Rows are points. Any point is a mix of the corners, with weights that add up to 1. It lies inside the corners' shape when no weight is negative. Say inside or outside, and name the corners with a negative weight.
In the rows, zero is written as 128.

Corners:
(1): 185 202 210
(2): 138 101 110
(3):  69 113  43
(4):  93 133 147
Points:
108 124 101 => inside
135 112 103 => outside (4)
 86 114  64 => inside
 76 100  58 => outside (1)
128 138 120 => inside
130 122 116 => inside
112  81  85 => outside (1)

Corners:
(1): 119  63 163 107 176 232 157  85 120 127 109
(2): 171  60 186  77 183 104 198  85  60 109 127
(3):  63  73 164 181 117 153 151 125 133 157 130
(4): 205 131  71  34  52  97  99 126 235 126 130
(5): 183 139 107  96  96 158  66 199 165 154 111
(6): 125  80 212 157 221 154 133  16  75  89  68
(7): 163 133  67  83  94 149  93 163 196  40 143
(8):  81 107 113 134 185 141 142 119 120 137  52
(9):  96 135 148 128  94 182 136 112  74 135  85
(10): 127 138 127 197 171 177 189  78 104 155 117
(11): 118 194 132  79 122 157 127 163 173 139 149
(12): 121 104 206 155 156 183 193  98 115 105  54
Points:
108 114 157 135 142 182 145 105 120 139  93 => outside (2, 7)
125 109 148 123 137 160 154 104 133 110  99 => outside (5)
120 141  86 103  81 171 123 142 192 119 117 => outside (2, 5, 6)
124 105 149 104 131 159 133 118 129 138  93 => outside (7, 10)
130 129 144 113 132 157 142 122 123 129 113 => inside

Corners:
(1): 119  85 122 178 101 126 167 114 218  36  77 149 189 179 188 154 139 136 198 126
(2): 101  82 131 192  38 158 171 123 118  57 130 133 138 113 172 209 125 184 182 136
(3):  82 169 172 173 136  79  69 160 112 167 144 106  85 143 183 145 142 103 182 101
(4): 145  94 135 141 163 104  90 187 159 171 156  72 130 118 101 146 128 109 204  97
(5): 135 112 168  95 179 125 132 171  88 199 118 160  73 167 135 112 164 119 140 109
(6):  72  86  98 168  55  87 149 132 172  79 151 143 169 139 151 185 132 100 103 174
(7): 102 119 147 233 125 177 138 132 138 103 127 135 213 133 141 166 142 123 144 143
(8):  88  73 132 215  83 149 167 138 156  58 152  85 109 154 176  99 193 109 123 148
(9): 157 139 146  15 154 188  98 137 107 178 188  70 148 178 145 169 126 124 125  59
(10):  94 109 116 188 126  71 179 164 111  30 108  79 182 114 154 144 169 138 150 171
(11):  97 116 105 211  32 118 167 161 145  66  65 120 189 135 158 127  80  98 140 195
(12): 121 102 163  24 132 205 104  55 126 171 146  88 105 121  73 158 182  72 173  71
(13):  57  73 138 199  81 158 169 173 143  25 112 122 151  99 137 108 129 111 109  84
(14): 166 140  95  93 188 144  31 144 101 201 151 139  89 136 139  79 155 139 162  93
(15): 174  89 216   7 142 177  98  77 137 153 170 123 171 107 144 116 140 163 160 104
(16): 197 124 145 105 154 119  71 197  92 145 137 139  98 142 160 144 162  57 173 119
(17): 161 183 156 104 133 113 119 187 122 206 118 144 141 138 128 112 210 127 151  80
(18): 187 188 135 121 181 140 134 158 139 171 175 133  64  90 131 124 130  89 132  90
(19): 140 145 170  10 169 213  67 135 167 152 162  79  70 112 111 181 201 145 140 122
(20):  65 105 167 138  68 176 136 130 129  25 181 121 172 160 104 130 138 163 186 167
(21): 213 118 193  62 132 190  89  94 107 146 131 107 105 156  75 161 141 152 107  41
Points:
121 114 154 111 137 157 104 143 143 145 162 125 117 135 141 140 161 119 166  94 => outside (10, 11, 21)
127 123 149 110 133 150 113 130 127 129 148 121 122 142 145 143 165 129 152 102 => outside (4, 11)
107 108 127 158 122 127 129 158 140  94 142 114 149 133 168 132 135 127 156 144 => outside (12, 17, 21)
154 118  96 185 119  56 137 188 117 108  92 140 149 114 186 143  69 116 147 122 => outside (7, 8, 12, 17, 19, 20)
125 113 136 135 113 127 121 149 135 114 142 123 134 137 145 149 151 108 144 130 => inside
155 119 150 132 147 143 120 139 117 155 123 122 129 129 146 123 146 106 158  87 => outside (6, 19, 20)

Corners:
(1): 114 145 108 107  95 154 201  64 122 125  94  95 174 197 151  98  77 132 141  81
(2):  92 164 138 136 107  90 154 166  52  94 189 130  66 146  97 125 207 121  56 153
(3): 203 140 156 101 181 134 172  95 110 126 134 180  86 127 128 132 145 112 108  67
(4): 249  86  77 172 140 214  98  73  57  82  92 165 154 159 179  28 107 207 152 184
(5): 150  86 138 133 154 118 182 109 185  89 177 139  71 160  85 162 215 147 161  97
(6): 155  69 200 165 176 197 199 147 186 187  97 188 155 135 180 173 132 151 127 149
(7): 140  52 167  84 127 113 110 199 147 109 216 132  95 134  67 186 100  91 117 163
(8):  66 140 140 126  65 101 162 170 177 176 125 142 107  58 127  73 122 113 112  76
(9): 196  93 137 173 100 101  91 101  67 175 116 167 168  85 117 171  93 169  89 163
(10):  98  81 217 106 210 136  96 164 167  98  91 232 141 163 112 166 158 139 224  45
(11):  81 139 202 106  88  95 160  73  93 157 126 161 156 116 121 117 184 236  83 138
(12):  79 127 146 170 175 179 156  48 121 220 110 130 155 106 220  64 173 179 207  78
(13): 214  21 116 153 132 175 105 143  41 132 109  71 156 225 116 117  76 147 160  56
(14): 230  80 190 142 142 194 142 124 136  55 123 132 143  88 131 150 153 120 134 195
(15): 154 122  94 128  76 141 103 139 114 240 102  93 157 106  86  72  91 152 173 188
(16): 148 158 141 174 166  88 109  70  84 119 104 112  46 146 141  29 126 133 148 196
(17): 169 110 119  85  87  98 117 168  59 110 151 156 146 114 212 135 183 110  56 151
(18):  87 128 148 160 224  88 240 143 109 162  47 155 158  66 157  56  81  94 201 164
(19): 134  61 119 131 114 213 107  64 173 195 140  85 126 136 107  95 176 159  84 167
(20): 126 168  89 137 183  97 134 161  54  91  98 135 125  92 175  32 150 202 148 149
(21): 177 117 112 122  98 129 174 131 160 121 183  82 184 157  72  59 138 156  90 137
Points:
124  96 170 124 162 175 176 122 125 154 113 107 177 156 113 121 117 146 159 115 => outside (4, 5, 8, 9, 16, 17)
161 104 140 131 130 130 137 137 100 117 130 134 129 133 122 116 136 141 116 142 => outside (12)
155  92 134 147 122 155 159 134 118 138 102 129 169 136 148 108 120 133 156 105 => outside (3, 7, 11, 16, 19, 20)
166  94 128 137 161 164 143 131 119 135  98 129 148 125 152  75 103 130 168 143 => outside (2, 5, 9, 11)
151 104 144 127 125 142 135 117 109 142 129 134 138 125 129 109 128 131 123 139 => outside (5, 6, 20)
160  91 139 133 108 116 151 144 126 155 140 172 138 125 101 140 162 145  93 111 => outside (1, 7, 12, 14, 16, 20)
137 114 133 130 147 140 151 136 120 127 137 129 113 138 134  99 148 128 142 125 => outside (9, 11)
146 118 132 140 146 120 138 128 101 128 119 144 131 116 136 103 138 160 135 139 => inside
151 106 142 138 136 147 136 122 110 127 120 142 126 124 137 110 140 145 133 144 => outside (21)

Corners:
(1):  73 116  89 165 129 161 134 143 122  98 117 128 119 130 146 134 153 133 136 141
(2): 162 134 187 130 127 125 186 147 152 173 106 118 172 113 136 140 126 133 117 133
(3): 111 163 106 129  84 131 144 130 101 107 140 113 147 137 145 121 158 153  96 159
(4): 130 129 165 120 136 150 155  94 133 130 162 143 140 164 155 125 154 142 104 145
(5): 109 117 112 110 146 106 153  86 136   7 110 141 118 152 131 156 115 144 106 114
(6): 115 140 141 161 140 173 152 125  69 119 158 142 142 157 174 177 169 151 157 121
(7): 125 129 150  82 129 172 128 134  97 139 154 112 129 125  91 126 143 127 147 131
(8): 119 107 104 120 143 122 133 142 121 112  91 120 110 102 134 110 128 110 116 122
(9): 162 137 144 102 144 144  77 129 145 111 122 161 102 119  97 132 127 146 127  84
(10): 103 110 119 127 162 120 143 107 119  84 127 133 131 100 120 130 142 159 143  94
(11): 157 135 132 122 163 152 122 119 134 120 141 106  95 115 114 108 127 129 114 156
(12): 136 113 157 118 128 141 111 150 126 101 126 118 142 142 132 106 127 194 110 152
(13): 163 121  92  89 134 139 148 124 138  89 176 144 140 119 123 154 143 117 101 105
(14): 114 135 104 122  88 132 134 105 137 118 170 130 130 147 156 150 113 128 122 111
(15): 111 157 108 117 129 146 120 157 112 165 165 124 131 153 126 146 116 146 155 149
(16): 106 133 119 106 122 108 154 132 130  90 139 120 136 122 156 164 183 139 107 110
(17): 134 107 130 101 101 138 129 111 124 109 116 129 124 132 117 111 159 159 146 146
(18):  98 117 137 163 125 134 142 141 134 147 151 171  96 151 149 148 131 148 113  85
(19): 100 134  92 115  84 143  58 134  98 111 138 159 102  93 117 126 128 150  86 164
(20): 139 155 166 131 121 130 132 171 148 130 128 144 121 119 149 123 138 147 140 127
(21): 116 102 139 159 115 127 149 146 147 154 149 137 144 122 112 134 129 113 152 107
Points:
 87 116  80 143 124 137 125 136 108  89 133 135 116 126 136 137 148 145 121 139 => outside (2, 4, 7, 9, 14, 20)
114 130 112 129 124 137 123 129 122 104 140 140 120 130 136 135 140 145 120 127 => outside (2, 7)
120 129 124 121 118 139 122 127 122 118 140 138 124 125 130 134 135 142 120 129 => inside
129 121 132 123 130 143 129 122 123 109 136 131 127 130 128 126 137 148 120 130 => outside (15, 16, 20)

Corners:
(1): 208 123 142 105 114 119  74 141 132 150 111 114 112 190  50 119 136 160 151 128
(2): 125 159 135 182 144 122 135 125  79 159 161 118  66  80 104 154  96 121 149  81
(3): 116 105  89 150  97  74 140 132  93  87 140 141 125  49  94  81 136 153  56  66
(4): 105 133 118 142 214 146 174 150 105  81 100 170 110 159 114 142  74 195  92 100
(5): 219 145 155 141 118 169  66 158  68 135  98 116  88 196 189 189 184  61  85 182
(6):  92 173 121 171 111 112 140 121 127 141 248 112 176 100  67 161  96 168 137 133
(7): 192 107 107 144 189 116 120  54 133 115  88 175  95 132 152 222  86 115  94 121
(8): 249 136 141 181 228  75 179 146 176 155  77 190 117 117 169 121 110 174  85 188
(9):  50 178 157  38 174 161  88  60 124 109 198 191 182 134 128 143 122  70 130 139
(10): 128  75 147 178 175 147 124 103 145 114 109 139 132 122 105 132  94  97  81  95
(11): 185  76 127 190  43 158  32 157 142  87 128 123 111 124 170  62 153 199 188  94
(12): 129 138 121 137 165 199  95 129  89 173 112  95 220 138  70 169 108 102 155 146
(13): 136  20 161 122 116 115 193 152  92 118 100  55  86 137 187 110 179 132  95 177
(14): 139 172 174 151 136 143 196 126  95 178 136  96 154 183  62 125 201 111 175 159
(15): 161 148 159  78  54 170 101 116 178 206 121  98 134 139 113  68 187 111 106 132
(16): 160 165  71 209 126 108 138 132  77  94 142  92  54 114  63  55 106 193 132 121
(17):  87 119  83 137 132 142  34  47  86 144 194 222 116 169 115 107 105 123 138  26
(18): 162  94 126 124 210  84 205 102 211 137 134 148 161 106 173 149  79  65  82 102
(19): 157 136  91 144 123 157  72 158 205 153 141 178 171 137 124 144 163 111 176 195
(20): 142  89 156 136 117  88 152  96 108 138  75 128 114 175 143 175  72  54 140 147
(21): 105 126  85 143 101 221  88 123 129  92 223 179 165  69  92  94  82 112 131  94
Points:
137 109 131 127 135 129 111 111 119 125 134 144 123 127 128 132 101 129 101  97 => outside (14, 16, 19)
150 132 142 146 131 126 127 115 125 120 135 135 107 124 117 122 117 124 106 110 => outside (12, 13, 17, 19)
133 123 127 143 141 137 125 114 108 127 146 133 123 123 108 117 125 139 110 101 => outside (19, 20)
146 139 130 148 134 135 134 134 113 129 128 131 112 129 102 136 131 126 118 147 => outside (11, 12, 17, 18)
134 138 138 134 131 147  95 108 118 145 133 136 141 152 111 164 127  99 137 105 => outside (8, 13, 16, 21)
138 123 127 139 137 133 120 131 121 127 139 132 131 126 119 122 121 131 116 128 => outside (7, 14)

Corners:
(1): 145 132 131 111 160 135 120 170 135 164  62  80 126 141 109 167 151 181 103 124
(2): 133 112  90 119 112 196  85  54 131 123 134  83 161  61  58 143 159 124  79  76
(3):  57 175 154  84  67 157  64 149 188 169 137 163  57 159 173 112 170 187 171  94
(4): 127  88 188 205 111  60 173 124 230  58 220 134 160  84 203 163 185 169  95  54
(5): 118  64 199 171 192  88 154  68 124 114 155 123 176 132  86 169 111 149 185  96
(6):  98  95 102 185  85  93  94 106 167 154 103  69 114  95 103  77 140 204 134 114
(7): 132 122  91  95 145  78 132 125 195 215  95 136  62 153 161 102 116 114 109 124
(8): 187 125 108  80 100 171  84 157 119 126  63  85 149 126  60  92  98 230 152 173
(9): 153  70 166 207 141 163  41 173 174 223  44  99 101 140 159  93 175 203 224  87
(10):  38 164  68  92  99 119 100  82  63  86 150 120 119 107 136  99  89 157 106 146
(11):  64  89 100  40 118 163 117 156 159 168 161 124  43 120 199 159 151 160  68  92
(12): 113 113 140 195 106 121 179 112  97 112 192 103 116 136  75 141  78 186 188 167
(13):  88 143  92 120  94 106 183 151 165  97  67 147 103  91  71 142  75 102 152 104
(14): 134  45 156 223 154 196 152 162 122 208  54 132 196 155  49 168  69 225 160 119
(15):  73 181  60  60 150  80 136  97  51  79 140 179 139  36  59 178 124 171  93 160
(16): 114 160  90  85  48  55 158 123 132 175  82 158  49 151 161 137 117 169  85  62
(17):  39  84 197 116 118 109 106 143 194 144 207 182  42 119  90 112 117 153  61 152
(18): 110 142 148  42  88 164  87 141  57 200 161  91 146 106  70 199  52 114  70 144
(19): 132 143 168  92 114 155 154  60  91 173 121  75 133  59  66 157 119 112  89 123
(20):  85 190 200 138 105 118 147 166 122  98 199  99 112  92  76  81  60 191 153  48
(21): 141  37 187 162 130  78 183 240 199 130 135 153 153 150  87  66 106 182 125 153
Points:
106 127 134 121 109 125 141 133 142 138 115 123 116 105  95 136 107 146 128 112 => inside
104 119 122 124 117 119 128 134 147 137 122 127 111 114 108 129 114 159 127 110 => outside (19)
121 115 143 121 125 122 138 122 124 156 128 117 130 123  70 145  94 153 126 129 => outside (4, 9, 10, 11)
 97 116 137 118 112 116 139 124 145 128 152 130 115 111 106 131 109 155 113 114 => outside (1, 9)
109 118 120 119 117 129 123 131 143 119 138 118 128 112  92 125 111 171 119 126 => outside (9, 16, 19)
142 117 108 100 144 172 127 119  70 130 114  95 168  92  42 126  68 156 152 154 => outside (1, 3, 4, 6, 16, 17)
112 105 133 125 113 122 126 124 144 139 133 128 118 116 112 136 121 166 123 123 => outside (1, 20)
116 103 141 132 124 128 125 123 165 143 122 128 116 106 112 127 137 161 129  94 => outside (1, 10, 12, 18)

Corners:
(1):  92 247  89 125 114  87  46 132  49 128 152  74  94 133 150 161 104 116  42 135
(2): 115 221 114 118  78 109  50 137 115 149  96 134  78 110 100  89 135 109 114  51
(3): 129 110 134 138 180 168 184 158  68 154 169 114 196 168 189 110 191 114 112 160
(4):  99  91  73  98  41 151 124 186 150 141  33 182 130 190  75  85  77 116 151 135
(5):  21 236  58 146  96  93  60 101 138 147 163  92  79  75 164 174 118 172 159 108
(6): 142 203 129 162 187 105 182  60  45 216 215 109 183 123 126 166 182 156  73 150
(7): 100 143  79 112 160 142 141  95  87 111 165 140 122 149 105 140 159  71 133 139
(8):  78 187 102 120 149 183 231 153  60 103 130  90 137 180 178 149 182 134 152 110
(9): 102 205  87 121 140 208 180  58  37 127  95 158 188 157 174 103 166 172  64  56
(10): 159 117 187 166 174 104 113  71 147 174 132  82 129  82 139  84 110  61 185  70
(11): 167 239  97  82  98 187 148 108  23 206 105 179 133  93 152 121 127 199  72  97
(12): 140 137 209 197 100 213 117  26  82  82 190 123 179 184 207  75 118 180 139 108
(13): 104  90  98 109 153 173 126 182 185 126 205 121 170 102  74 175 121  45 134 162
(14):  66 116 148 171 189 121 138 178 129  56  76  94 110 124 131 139 114 139 152 159
(15): 104  77 127 104  88 109 114 105  98 167 101 128 134 122  92  84 147  62 124  54
(16):  91 102 141 132 140 154 195 171 119 112 173 168  98 189 154  81 114  77  87 142
(17):  93 118 175 124 127  82  95 140 184 120 140 141 169 144 133 147 148  95 182  53
(18): 171 136 239 172 162 114 118  87 156 175 169  65 119 129 147 166 206  94  83  78
(19): 158 153  73 121  78 169 206 146 137  94  66 216 139  81 141  78 160 132  79 124
(20): 140 104 104  53 126 102 181  62 152 136 131  61 162 119 135 102 153 172  99  82
(21): 157  94 198  62 100 102 183 138 120 200  80 142 144 101  77  59 139  65  81 149
Points:
114 145 127 125 125 117 127 122 116 143 144 120 126 124 131 120 133 111 107 120 => outside (8, 9)
127 151 130 120 134 152 158 125 101 133 132 135 140 143 140 110 140 122 102 118 => outside (5, 15)
116 143 114 115 130 146 137 132 122 144 148 129 147 121 119 135 135 110 118 121 => inside
118 157 127 131 125 133 120 113 113 146 136 115 139 121 132 128 139 120 123 108 => outside (16)
122 151 130 124 136 136 145 112 123 140 141 109 146 125 142 124 140 130 116 109 => outside (7, 15)

Corners:
(1): 163 180  98 104 133  80 151 153 202  44 142 141 113 172  55 166 116  89 141 150
(2):  79  88 114 120 127  83 134 123 111 187 126 142  93  83  95  73 140  77  88 129
(3): 142 147  74  98 163 113  83 162 188  22 136  95 206 158 119 178 106 107 102 105
(4): 185 101 136 123 115  92 112  77 157  93 163 230 134 122 206 120 161 178  75 111
(5): 149 167  51 135 170 126 175 132 127 121 110 204  81  82 197 143 135 221 131 109
(6):  24 103 137  92 109 181  85  84 114 137 106 130  89 128 118 116 132  78 109 141
(7): 146 120  95  98   7 141 150  84 114 170 112 124 161 111 106  80 192 124 100 159
(8): 109  86 133 144  37 172  69 148 113  94  78  88  68  82 115 103 103 129  77  52
(9): 139 121 119 183 148 102 137  30  51 137 129 222 112 102 184 126 140 223 126 150
(10): 129 156  95 180  84 115 142 127 118 106 153 173  96 134 225 126 122 155  61 124
(11): 154  72 103 183 131 119 172  55  99 143 151 182 103 118 188 128 149 105 139 113
(12): 109 104 149 106  92 112 141 144 122 133  96 115 115 190 110  65 152 101 148 129
(13): 173 153 157  68 147 132 151 127 170  75 134 108 151 109 111 182  51  95 157 169
(14): 182 189 167 126 122 166 134 107 190  68 128  97 150 168  97 138 171  87 113 141
(15): 155  81 104 217 146 136 134 114 133 189 135 239 151 109 175 134 116 186  79 159
(16): 119 132 137 114 100 101 144 132 155  68 118 141 167 111 124 182 171  98 167 172
(17): 136  94 153  93 169 102 155 123 212  95 147  61 148 148  75 196 151 110 117 151
(18): 195 170 137  95 147 134 120 181 134 108 182  80 134 117 121 190 151 106 159 157
(19): 144 141 100 160 178  80 161 107 160 194 187 185 141 136 165 155 131 159 117  47
(20):  70 116  99 130  86 110  86  95 161 175 170 114 111  94 160  71 133 144  94 117
(21): 108  92 173  91 168 160 141 167 164  58 211 104 171 131  58 166 116 125 141 132
Points:
133 114 124 129 120 117 139 117 134 137 141 148 120 114 133 132 135 130 116 137 => outside (3, 14)
136 133 120 116 120 120 135 124 142 105 141 131 126 123 133 143 141 124 126 130 => outside (15)
119 108 133 134 135 118 122 103 153 107 152 144 134 122 131 145 124 131 104 129 => outside (5, 7, 12, 18)
116 117 116 133 111 116 125  99 137 132 124 152 117 121 143 114 138 126 106 125 => outside (18, 21)
129 125 122 125 127 121 129 128 147 119 144 141 134 125 128 135 132 137 112 125 => outside (11)

Corners:
(1): 102 171 123  60 107 124 130 116 103 163 164 109  82  88 128 203 168 124 163  81
(2): 124 158 172 109 106 135 128 173 104 137 151 106  94 164 125 151  93 106 161 104
(3): 110 116 124 129 132  99  78 129  23 134 113 143  96 125 100 156  97 179  89  95
(4): 103 132 112 151 110 100  69 109 137  60 149 174  92 156 133 162 102  76 151  82
(5): 190 126  91 143 233  87 111 128 103  61  80 100 126 178 139 117 110 200  87 197
(6): 198  97 116 145 153  95  50 129  83 155 151 129 168  84  70 153 159 127 156 118
(7): 118 126  91 151 140 138  79 120 111 146 105  88 189 206 209 103 170 128 155 149
(8):  72 145 150 162  98 112 129 101 161 128 109 184 187 157 205 149  94  66 201 108
(9): 142  87  67 105 176 190 129 124  92 152 117 122 185 223 148  96 124 144 141 161
(10):  83 127 147 121 124 137 149 111 117 101 129  70  89 113 151 173 158  99 120  67
(11): 135 178  97 138 176 116  87 151  77 118 195 110  81  88 105 144  94 117 117  98
(12):  87 132 148 197 112 160 136 162 150  89 132 142 169 195 202 157 115 165 209  95
(13): 127  49 100 160 143 112  32 135  43 172 178 162  99 109  91 116 110 147 115 200
(14):  99 156 168 108 158  97  59 146  88 149 150 151  69 110 147 191 127  88 144  74
(15): 112 114  79 133 140  81  75 145 105 108 105 137  57 103 177 161 134  91 166  74
(16): 145  68  73  88 167 181  61  96 114 141  56  91 171 169 171 116  67 142  90 180
(17):  92 146 101 159 121 217 153 112 144 200  94 110  87 222 186 152 132 110 124 127
(18): 169 135 137 107 134 112 112 120  81  87 150 149  76  82 160 140 168 116 120  67
(19):  85 169  99  89 142 191 109  73 127 141  55  95  77 111 146 119 139 102 158  75
(20): 134  88  76 149 176 130 107  77 147 149  92 106 134 249 197  54  80 183 141 148
(21):  79 146  92  85 146 160 115 155 153 147  40  93  95 123 129 101 151 144  82 111
Points:
117 138 114 134 148 117  85 123 105 126 112 129  94 149 154 126 102 121 121 122 => outside (1, 6, 9, 10, 12)
120 137 114 129 149 126  95 129 104 127 132 125 110 140 144 142 120 120 135 110 => inside
117 121 108 129 134 139 100 121 109 136 119 120 123 143 146 134 126 125 143 111 => outside (5, 14)
130 118 113 129 143 128  98 116 109 130 119 122 127 144 153 133 126 127 138 115 => inside
112 137 117 109 144 133 107 128 115 113 101 110 115 161 171 142 132 133 144  99 => outside (6, 8, 11, 13, 17)

Corners:
(1): 218 156 183  70 101 172  78 145 158 164 152  95 110 116 151  77 122 115  85 140
(2): 152 100  65 131 171  40  88  43 149  99 247 172 149 145  36 179  87 137 157 143
(3):  99 130  55 138 136  76 123  97 138 136 148 152 122 204  95 196 150  81 164 120
(4):  47 137 153  95 141 125 159 172  54  96  75 130 138  88 173 189 134 154  68  71
(5): 160 118  44 149 111  65 136   7 138 161 197 143 176 171  53 179 119 143 161 143
(6): 124 123  62 165 109 109 111  99 163 116 176 170 181 159 106 211 131 149 131 150
(7): 107 133 149 150 174  69 181  91 117 134 162 184 103 173 147 107 133 148 155 129
(8):  40 127 117 121 159 176 157 157 124 120 120 121 128 138 150 128  85 147 142  87
(9):  72 109 102  93 143 135 128 159  95  66  98 124  97 131 230 180 121 163  77 139
(10): 186 149 142  91 121 117 103 117 178 124 100  97 142 107 162 104  32 168 112 141
(11): 171 143 149  52  98 127 164 160 186 150 183 116 116  71 209  56 107  93 104 148
(12):  16 120 154 115 143 171 158 164 145 109  98 122 109  82 207 102 139  87  87 183
(13):  32 149 162 109 197 177 158 127 101  99  75  71 148 123 195 172 150 133  90 108
(14): 190 125 205  50  74 190 143 158 167 101 128 106  54  88 173  91 103 118 100  54
(15):  27 130 101 150 159 170 127 179  93  93 107 128  92 107 186 124 154 119  70  73
(16): 143 104  37 112  78  90 102  72 147 134 124 172 200 170 116 161 165 116 217 142
(17): 116 114 148 123 112 139 145 164  74 115 129 107 170 144 178 130  96 115  95  92
(18): 141  47  78 111 123  80 117  98 222 149 150 138 116 167 102 122 160 130 193 169
(19): 137 175  90 165 114  64 119 118 130  67 156 107 138 142  93 176 126 161 162 150
(20): 195 162 159  88 116 191 186 186 174 105 113 140  99  81 122  37  88 106  99 147
(21): 154 112  98 153 120 122 111 113 129 134 122 101 168 130 138 213 122 139 177 131
Points:
117 129 118 120 147 125 136 125 131 124 137 127 133 133 149 142 113 139 111 127 => outside (12, 14, 16, 19)
127 128 111 112 125 122 128 124 138 120 133 121 151 132 146 148 107 135 122 140 => outside (7, 14, 15)
126 124 111 124 129 111 135 115 138 122 147 139 132 136 136 141 116 132 136 131 => outside (13)
132 131 130 110 121 137 143 143 137 119 135 127 132 124 150 118 113 118 115 128 => inside
123 121 116 122 128 121 129 125 129 121 130 123 141 127 143 162 122 135 135 122 => inside
175 130 145 106 113  94 135 118 149 133 158 126 121 127 121 118 108 122 134 135 => outside (6, 8, 9, 13, 15, 16)
